Each row of a before or after table is a point. One or more steps were done to the points. Then noise was added and the rows were shuffled. The steps act on columns, c1 being the first. What was done? A step turns or swaps two columns, mirrors them in a line or flattens them onto one, adds a multiple of one to another, or multiplies or shifts one. Angles are multiples of 10 degrees, from the lower column toward the higher: turns from -170 to 170, lines from 10 to 170 but not 90. Use the fewest steps. Two steps may share a column if one is a turn and the other turns, adds or multiplies; they go together, in the order done. Otherwise the lowest column goes first.
(in the rows, 128 means zero)

Before:
[[112 105 137]
 [114 157 138]
 [153 133 101]
 [111 175 105]
 [117 100 143]
 [115 126  23]
 [179 140 132]
 [130 105 105]
 [169 114 123]
 [118 113 103]
 [114 131 133]
 [132 116 141]
 [187 122  85]
 [172 212 138]]
After, 14 rows:
[[ 23 127 115]
 [123 128 168]
 [132 128 179]
 [144 127 117]
 [142 129 132]
 [101 128 154]
 [105 128 129]
 [106 128 111]
 [136 127 112]
 [138 129 171]
 [134 129 114]
 [104 129 119]
 [139 127 114]
 [ 86 129 187]]
Steps: swap c1 and c3; multiply c2 by 0

Before, 9 rows:
[[119 178 133 118 129 105 119  87]
 [106  92 111 119 141  94 137 112]
 [125 178 134 162 132  85 172 126]
 [126 162 169 150 143  84 110  98]
 [ 95 121 115 151  72 149 119 129]
 [134 105 112 122 157 147  91 133]
 [ 75 125 138  97  79 154 148 130]
 [ 84 127 119 124 150 111  92 137]
 [116 147 125  93 127  75 128 147]]
After, 9 rows:
[[ 97 111 114 149 232 149 113 112]
 [116 136 123  90 117  76 131 110]
 [104  83 109 120 116  94 131 150]
 [126 167 135 162 122  85 175 132]
 [ 71 116 138  98 220 155 152 108]
 [ 84 119 121 124  82 109  91 128]
 [118 168 133 117 155 105 122 170]
 [134  94 110 121  73 150  87 130]
 [126 150 170 154 116  84 123 162]]
Steps: shift c2 by -10; add 0.3 times c3 to c7; turn c5 and c8 by 160 degrees; multiply c5 by 2

Before (12 x 12):
[[159 104 151 128 147 143 173 133  95 104 170  76]
 [101 134  98 129  98 161 129 119 127 104 126  83]
 [169  91 121 108 114 140 124 107 114 108 194  88]
 [137 138 153  95 171 147 140 107 144 103 108 117]
 [165 141 143  91 136 186  99 129  81 178 136 122]
 [143 167  95 106 168 115 100 115 166 172 112  92]
 [153 164 161 116  90 178 130 108 143 181 107 150]
 [160 105 101  99 132 105 143 126  80 115 116 123]
 [152 174 115 120 105 144 107 125 128 111 154  97]
 [ 88 111 123 143 167 106 179  83 102  99 187 147]
 [158 102 116 160 147 149 110 130  87 155 147 162]
 [ 97 114 177 148 109 108 142  71  83 115 112 153]]
After:
[[152 104 115 123 155 121 120 118 128  88 126  78]
 [160 146 101 143 116 148 160 141  81 113 111 135]
 [101 139  98 110 167 108 127 144 127  96 107  86]
 [158 134 117 155 118 102  92 128  87 116 161 171]
 [159 171 151 184 115 108 157 146  95  96 128  94]
 [144 108  94 103  86 126 128 132 166 140 158  77]
 [165 122 144 108 140  70 139 123  81 157 175 116]
 [ 88 110 124 148  84 135 150 169 102  59 132 152]
 [152  81 162 140 181  94 139 124 143 195 163 128]
 [169 162 121 140 145 121 141 173 114  55 143 111]
 [ 97  99 177 131 139 153 122 177  84 169 109 156]
 [137 114 153 123  94  96 160 145 143 150  97 113]]
Steps: turn c4 and c7 by -50 degrees; add 0.7 times c1 to c4; turn c2 and c12 by -30 degrees; turn c2 and c8 by -150 degrees; turn c10 and c11 by 60 degrees; add 0.7 times c3 to c10; turn c5 and c6 by -160 degrees

Before (10 x 18):
[[160 118  72  86 142 122 113 123  88 156 110  94 111 154 114  48 156 152]
 [125  98 143 121 175 128 163 138 172 142 132 178 135  96 124  82 153 134]
 [153 160  96 147 140 102 100  87 132 189 141 159 101 141 144 147  74 129]
 [121 110 174 129 155 152 179 181 139 148 135 135 122  96 115  90 120 118]
 [153  85 140 119 151 106 166 112 113 134 167 133 149 136 151 117 171 133]
 [120 119 109 103 169 132 113 141 117 103 108 129 168 102 185  91  63 108]
 [102 120 138 107 117  83 164 158 127 132 105 101 145 124 157 139 135 131]
 [ 90  93 160 180 147 120 138 142 138 131 189 136 142 165 180  94 151 140]
 [104  78 105 147 116  95  79 139 185 126 125 145 184 125  94 158 140 149]
 [147 159 176 159 166 146 180 130 120 158 105 143  92 120 147 141 175  71]]
After (10 x 18):
[[125 104 147 120 177 132 157 149 170 129 137 176 132 179 124  96 151 132]
 [105  78 107 143 117  95  74 120 181 116 125 140 180 124  87 155 141 145]
 [123 114 175 131 153 157 159 194 144 144 135 131 122 176 114  99 118 117]
 [143 159 183 154 162 140 173 153 119 141 110 147  96 131 140 147 180  65]
 [100 120 137 108 116  82 151 165 130 130 108 100 149 131 160 139 137 131]
 [124 127 103 106 170 132 111 137 110 131 100 131 171 169 180 104  66 109]
 [151  87 146 130 145 103 167 119 115 133 169 135 148 127 151 109 175 130]
 [163 112 100  98 146 119 112 117  84  75 113  95 112 127 118  41 156 154]
 [ 88  82 162 164 144 120 131 146 138 143 187 132 142 101 181  85 155 143]
 [154 164 144 142 139 103 115  75 134  59 145 163 102 109 143 139  76 129]]
Steps: mirror c3 and c10 in the line at 20 degrees; multiply c4 by 0.7; turn c7 and c8 by 20 degrees; mirror c14 and c16 in the line at 100 degrees
